Each row of a before or after table is a point. One or more steps were done to the points. Then noise was added and the rows were shuffled. The steps act on how far a point lies along the listed directions, d1 being the first. Name the steps. A step turns or swaps two directions, mirrors them in a line or flattens them onto one, adds a multiple of one to another, or multiplies one. Angles are multiples of 10 degrees, from the lower direction toward the higher: turns from -170 to 170, lines from 10 to 170 but not 90. Use the fewest steps. Two steps may share a direction if one is a turn and the other turns, adds or multiplies; they go together, in the order done. Otherwise the lowest direction goes first.
In the rows, zero is written as 128.

Directions:
(1): [ 87 139 109]
(2): [144 170 118]
Before, 14 rows:
[[134  97 148]
 [122 110 121]
 [ 83 148 104]
 [162 179 127]
 [100 150 117]
 [147 121 131]
 [123 117 122]
 [147 177 120]
 [171 154 135]
 [103 184  99]
 [124  94 162]
 [ 88 126 122]
 [116  99 121]
 [139 166 129]]
After, 14 rows:
[[147 118 132]
 [139  94 167]
 [ 96 125 127]
 [130  95 129]
 [ 78 192  87]
 [ 86 148 105]
 [150 163 125]
 [133 107 120]
 [150  96 156]
 [129 117 125]
 [138 183 109]
 [120 169 119]
 [ 94 150 111]
 [121 186 112]]
Steps: add 0.5 times d2 to d1

Directions:
(1): [152 159 145 165 144 157]
(2): [ 92 125 111 165  95 142]
(3): [107 175 142  97 109 136]
Before (9 x 6):
[[105 102 108 138 105 117]
 [170 172 173 103 142 147]
 [158 109 115 123 152 103]
 [ 98 112 108 104 110 116]
 [ 99 122 114 108 116 126]
 [158 181 147  84 142 134]
 [148 182 161 118 144 146]
 [101 122 115 124 112 129]
 [140 181 142  99 158 115]]
After:
[[135 154 136 155 135 158]
 [154 162 141  44 142 109]
 [158 118 116 141 145 115]
 [125 132 121 173 117 147]
 [145 129 156  43 126 104]
 [125 138 144  51 131  98]
 [128 156 134 139 135 149]
 [139 165 137  68 165  96]
 [120 142 127 150 126 144]]
Steps: multiply d1 by -1; add -0.5 times d3 to d2

Directions:
(1): [118  91 131 154 110 150  99  84]
(2): [146  91 137 155 165 136 170 133]
Before:
[[153 119 118 133 163 133 175 168]
 [122 158 113  93  96 115  78 129]
 [128  73 135 151 121 154 127 110]
 [136 132 129 115 165 121 163 168]
 [117 132 122 113 123 132 122 143]
 [121 143 129 135  98 138  78  95]
 [114 123 116 137 108 155  93  88]
 [111 147 106 118  79 126  73  95]
 [117 109 128 132 141 130 124 125]]
After:
[[138  83 140 181 141 156 121  90]
 [108 119 125 125 128 132 108 121]
 [130 188 105  86 110 113 122 174]
 [126 120 129 123 141 133 143 149]
 [158  86 129 145 171 135 161 140]
 [145  59 124 183 148 147 151  92]
 [122  76 125 171 128 171 115  71]
 [110  94 129 140  79 159  77  87]
 [122 181 121  82 135 106 139 184]]
Steps: multiply d1 by 1.6; multiply d2 by -1

Directions:
(1): [181 157 116 118 139 100 155 111 166 121 151]
(2): [172  77 125 164 132 110 126 159 109 111 133]
(3): [168 142 158 141 131 165 108 140 139 180 111]
Before, 13 rows:
[[157 183 126  95 129 109 154  93 160 145 145]
 [148  92 132 157 118 123 134 145 123 130 132]
 [153  84 110 148 125  90 137 129 114  93 152]
 [146 164 119 115 151 101 142 104 161 126 126]
 [167 104 101 140 131  84 129 146 116  96 141]
 [114  99 114 135 138 104 132 133 113  85 137]
 [128 146 103 102 125  80 164 103 139  93 152]
 [165  83 103 127 140  80 145 134 140  85 149]
 [100 142 113 106 112 112 158 126 157 116 139]
 [153 171 144 115 133 124 155 108 166 152 143]
 [129 158 123 108 146 129 142 100 162 127 140]
 [144 127 142 139 135 128 127 124 132 132 140]
 [ 74 128 107 112 125 101 146 118 122  98 155]]
After:
[[103 225 142  74 129 134 161  73 185 159 140]
 [145 126 114 105 138 106 141 113 157 115 140]
 [103 216 121  79 148 120 144  74 182 144 119]
 [ 92 166 119  94 110 129 153 116 167 134 133]
 [ 98 131 120 122 128 117 137 128 128 122 146]
 [156 132 110 126 129 101 127 131 128 116 135]
 [ 96 251 130  46 125 130 157  54 184 165 141]
 [152 103 120 142 124 108 133 126 122 114 145]
 [103 201 118  73 123 114 157  80 164 131 139]
 [130 137 138 129 133 126 130 116 136 131 142]
 [151  86 129 163 118 122 136 149 120 126 134]
 [134  97 123 145 141 115 121 143 115 101 135]
 [ 97 195 125  80 142 144 142  79 176 140 136]]
Steps: add -1.5 times d1 to d2; multiply d3 by 0.4

Directions:
(1): [132  85 127  92 102 167 148 140 156 132  90 150]
(2): [140 144 142  72 134 160  98 117 104  93 136 101]
Before, 8 rows:
[[152 134 137 118 130 130 108 141 112 105 140 101]
 [127  80 124  79 108 183 153 131 154 126  70 147]
 [118  95 126 141 118 132 158 140 148 134 120 148]
 [120 127 143 134 130 125 131 117 139 130 119 123]
 [112 133 115 198 131  68 145 123 133 162 143 132]
 [119  96 115 169 110 120 186 134 169 176 110 167]
 [117 138 100 188 139  76 136 138 146 145 134 142]
 [132 124 123 153 128 111 153 125 154 151 122 135]]
After (8 x 12):
[[122 129 143 134 128 123 132 116 139 132 116 121]
 [131 128 120 153 128 113 153 127 154 152 118 134]
 [149 130 137 130 131 124 112 143 118 111 137 105]
 [124 102 132 118 121 144 147 136 140 121 122 138]
 [124 104 123 140 114 137 171 127 159 160 115 153]
 [142  96 143   9 112 221 116 116 125  81  80 116]
 [106 126 106 231 126  50 165 129 148 184 139 149]
 [114 131  94 213 137  63 151 142 158 162 130 156]]
Steps: add 1 times d1 to d2
